Every row gives one point. Examples show where two turns around zero, p and q, send a point. Where does a point land after both, in the order given? Backwards means that the second turn is done in reverse. Each puzzle has new turns, and all numbers are rounded.

Turn p:
[-12  -7] -> [-13  -6]
[-2 41] -> [ 1 41]
[  5 -48] -> [  1 -48]
[ 9 13] -> [10 12]
Turn q:
[-4 32] -> [ 4 32]
[-20   3] -> [-19   8]
[ 25 -36] -> [ 16 -41]
Where do these land?
q, then p: [ 25 -17] -> [ 19 -24]
q, then p backwards: [-48   8] -> [-46  15]
p, then q: [ 1 23] -> [ 8 22]
q, then p: [ 23 -14] -> [ 18 -20]

Turn p:
[ 12  -7 -13] -> [19 -1 -1]
[-30 -25   9] -> [-17 -36  -4]
[ 1 -9 -4] -> [ 6 -8  0]
[ 4 25 31] -> [-26  24  19]
[ 14  16 -23] -> [ 19  21 -13]
Turn q:
[30 15  0] -> [32  7 -6]
[-1 27 10] -> [ 8 27  7]
[ -5 -12 -35] -> [-14 -13 -32]
[ -3 -12   9] -> [ -4 -10  11]
[-21 -17  18] -> [-21 -10  23]
Where do these land?
q, then p: [ -9 -13 -11] -> [  0 -16 -11]
q, then p: [ 1  3 25] -> [-13   6  20]
q, then p backwards: [-13   5 -48] -> [-38  24 -21]
p, then q: [-1  9 14] -> [-9 11  8]
q, then p backwards: [22 -4 20] -> [ 22 -20  -3]

Turn p:
[-10  20  16  21] -> [-11   6  21  25]
[-11  12   9   1] -> [-13   3  12   4]
[ 18 -30 -10   1] -> [ 26 -17 -18  -6]
[ 19  -5 -14  12] -> [ 21   6 -13   9]
[  1  -2   6 -40] -> [ -6   1   6 -40]
[-18   5  -8   5] -> [-18   1  -7   8]
Turn q:
[ 9 13 -6  8] -> [ 5 14  6 -9]
[-21  -3 -17 -10] -> [ -9   8 -20  17]
[ 1 -9 -8  9] -> [13  2 -1  7]
[-12  -3  48  -4] -> [-26 -34  26   3]
[ 24   2 -16  -3] -> [ 17   9 -10 -19]
Where do these land?
p, then q: [  1 -13  10   0] -> [  8 -14  -3   0]
p, then q: [-27  38 -13  -2] -> [-32  27  12  21]
q, then p: [18 -7 12  7] -> [ 14  -9   8 -15]
q, then p: [ -6  -1 -18  23] -> [12 18 12 17]
q, then p: [ 25 -21   3 -12] -> [ 21  -8 -16 -22]
p, then q: [-12   4   6 -15] -> [-17  -7  -6   7]

Turn p:
[ -1 -16  19   3  -5  -3] -> [10 -4 20 11 -2  2]
[ 33  29 -21  25  -4   1] -> [ 15  -4 -50   7  13  -8]
[-14 -11 -38 -10  14 -12] -> [-36 -19  -9 -13 -16   0]
[ 15  13 -12 -24 -10   4] -> [  1  13 -12 -15  -7 -26]
[  7  -8 -19  -7  -4  28] -> [ 10 -10  -6 -32  -4  -3]
[-10 -18  20  24 -47  16] -> [ 47   1  13   8 -29  24]
[  9 -13  -9  18  18 -35] -> [-19 -29  -7  30   5  -4]
[-11  17  48 -10  -8  -6] -> [10 40 27 21  9  2]
[-27   6  12 -20  46   6] -> [-38  13  25 -15  30  11]
Turn q:
[  6 -15  20 -17 -15 -28] -> [ -4  -7  36  -1 -12 -20]
[ 7 19 12 14 -6  2] -> [12 18  6 12 -1 13]
[ 24  23 -17 -15  30  27] -> [ 11 -25 -14   6  34  34]
[-17 -21 -25  29   2  -2] -> [ -3   4 -38   1 -16 -22]
[ 21 -25  23 -14 -26 -20] -> [  0 -16  40   0 -30 -11]
[ 17   5 -23 -20 -19 -18] -> [ 30 -18  12 -20   2 -12]
[-9 22 -2 -2 24 46] -> [-14   5 -24  -2  25  42]
[-34 -23   1  26  31 -14] -> [-33  13 -28  21   2 -32]
[-16  15  11   0 -21   8] -> [ -1  26   8 -16  -4  10]
Where do these land?
q, then p: [-34  -7 -26 -11  -5 -17] -> [-39   8   1   7 -12 -23]
q, then p: [ 12  -5   2 -19  -1 -11] -> [ 4 -7 22  9  3 -5]
q, then p backwards: [ 22  14  -9 -30   9   0] -> [  9 -21  11  18  20  19]
p, then q: [-28  39   7  22  34 -22] -> [-15  29 -50   2  25  17]
p, then q: [  4 -16  19   7  -6  43] -> [ -3 -33  25  14   3  26]
p, then q: [  5 -24  25   9 -33  19] -> [ 16 -16  27  20 -24  23]
p, then q: [-19 -14  17  -8 -19 -20] -> [  4  29  14   5 -22  10]
p, then q: [ 25  24 -12   3  -4  28] -> [ 21 -32  -4  -5  25  -5]
p, then q: [ 14  -9 -22  28  24 -20] -> [-19 -12 -36   2 -16 -21]
